Each row of a before or after table is a point. One or more steps were done to the points. Then noise was added and the rows were shuffled. The steps act on how far a point lies along the listed directions, d1 being the first. Name the steps. A step turns or swaps two directions, mirrors them in a line or flattens them onto one, adds a multiple of one to another, or multiplies one. Angles are multiples of 10 degrees, from the lower direction toward the higher: turns from -170 to 170, lines from 10 to 170 but not 90. Use the fewest steps. Two steps may share a direction if one is a turn and the other turns, adds or multiplies; they go together, in the order done. Otherwise the lowest direction goes first.

Directions:
(1): 32,23
(2): -23,32
Before (10 x 2):
23,24
-5,-9
-13,34
20,14
-2,-7
-9,-17
14,58
-25,9
-28,-4
-7,40
After (10 x 2):
-19,31
3,-5
-28,5
5,57
-6,-8
-28,-8
-14,40
-6,-19
16,18
17,28
Steps: turn d1 and d2 by 10 degrees

Directions:
(1): 18,10,44
(2): 11,45,-14
(3): -43,15,14
Before (13 x 3):
2,10,4
-3,50,-57
14,13,-12
-3,10,-20
-13,-4,6
-4,-18,-3
-9,-9,1
-42,-20,-30
16,8,-4
7,-21,-6
23,44,-18
-58,34,9
-2,-11,-4
After (13 x 3):
-1,11,-15
-15,-12,-7
-7,-6,0
9,29,62
6,29,-24
2,-2,14
-10,-9,4
-44,4,34
-14,15,0
-30,53,-4
7,5,-16
-5,-5,7
8,3,-4
Steps: turn d1 and d3 by -80 degrees; multiply d2 by 0.7

Directions:
(1): -41,-8,33,-13,-17,24
(2): 9,30,-26,-7,-35,31
(3): -28,44,-6,-4,34,-2
(4): -3,7,10,60,-3,14
Before (11 x 6):
13,4,-9,-10,17,-13
-18,5,18,-11,15,1
-10,-15,8,6,19,-19
5,10,-12,30,14,-6
6,2,-6,15,3,-10
-10,0,-3,-21,-12,5
-6,-8,16,25,-1,0
-17,-14,13,4,9,-5
-4,-10,12,20,-25,15
4,-9,18,16,-5,11
21,-5,-22,21,-4,5
After (11 x 6):
32,47,-61,1,-44,32
-2,-1,-4,-1,-22,10
31,3,-22,1,-28,6
24,30,-25,17,-5,10
-7,25,-2,-3,-8,22
-14,-9,10,1,31,-23
-2,-9,2,13,-30,19
27,-7,-6,-7,-10,3
-22,-37,24,-14,-1,6
13,-36,5,-10,2,-28
29,26,-49,4,-26,16
Steps: multiply d2 by 3; turn d1 and d2 by -160 degrees; turn d3 and d4 by 80 degrees

Directions:
(1): 12,-25,44,-47,-9,26,-7,35,10
(2): -24,6,36,14,37,37,41,-22,-5
(3): 15,28,-23,-35,-34,17,44,-8,-29
Before (11 x 9):
0,9,-17,1,-9,-3,17,-7,-8
5,18,-14,4,-14,-3,4,-5,-2
6,11,-8,2,-15,-13,3,-11,-13
-7,4,4,-1,8,13,19,-4,-2
-34,4,31,8,28,37,52,-28,-17
7,3,-1,-16,-17,6,3,8,-8
7,11,-13,-1,-8,-1,0,-4,2
-2,5,-9,1,-3,0,10,-13,-5
5,3,-20,-1,-9,-5,1,-11,0
-26,0,27,22,38,21,35,-17,2
1,5,0,-6,-8,0,-7,2,9
After (11 x 9):
3,14,9,-11,-10,18,17,0,-3
22,-14,-15,-33,-33,-20,-21,32,7
4,3,2,-21,-14,12,23,5,-9
-4,8,-8,8,-3,-1,6,-7,-7
3,11,4,-7,-2,14,11,-4,1
24,-12,-27,-51,-60,-20,-20,28,-9
8,0,-14,-16,-15,-3,0,11,1
3,0,4,-13,-1,18,18,-9,-1
4,1,2,-18,-12,9,10,0,-6
3,9,15,-12,-9,9,18,-8,-14
-7,8,0,5,2,1,-1,-9,9
Steps: turn d1 and d2 by -160 degrees; add 0.7 times d1 to d3

Directions:
(1): -24,24,-32,18,14,1,60,9,28,21,-11,8
(2): -48,26,18,34,-41,0,-19,13,-10,13,23,17
(3): -2,17,-7,37,21,52,-5,-36,-31,-10,-13,-18
(4): 21,-12,34,7,-16,14,24,10,-4,48,12,-49
Before (12 x 12):
-19,20,18,28,-19,17,-10,-6,-19,10,11,0
-60,30,2,31,-38,-14,2,31,12,2,12,31
35,-33,11,-33,3,-30,11,23,23,4,5,-14
6,-1,-9,-13,2,-2,16,-18,-7,6,-7,-2
-16,22,-22,17,16,-12,8,12,21,-2,-16,34
-8,5,0,1,-13,-10,-19,8,-3,-8,20,23
-39,27,-27,43,12,25,14,-19,-5,0,-4,23
-47,23,3,32,-34,18,-1,1,-4,30,15,13
15,1,8,-19,3,-11,8,14,-12,1,-5,-1
-41,21,-32,3,0,-14,29,3,29,-25,-12,31
-35,6,-52,-3,34,-18,37,-6,21,-25,-17,30
-1,3,14,1,-17,-10,-23,10,-2,-2,22,3
After (12 x 12):
24,-38,45,-8,-6,13,-21,-13,-35,13,14,-56
27,-35,33,-27,-23,-25,-6,23,10,27,22,-14
22,-10,40,9,-9,4,-25,13,-9,23,5,-14
7,-2,-6,-11,0,1,16,-18,-8,8,-5,-5
3,19,-1,3,6,9,7,0,-20,-3,-10,6
-32,1,44,15,-58,-15,-18,37,-2,17,28,-3
10,-17,47,-1,-34,10,-15,3,-16,10,16,-42
-7,20,-15,41,24,39,12,-23,-10,-15,-14,-5
-16,16,-6,10,-5,-5,-14,7,2,-9,13,20
-26,-7,11,-10,-44,-26,5,29,18,36,22,16
-4,7,2,7,-15,0,-23,5,-10,-4,22,16
-11,7,6,-16,-22,-35,13,21,19,9,8,21
Steps: swap d1 and d4; mirror d2 and d3 in the line at 160 degrees
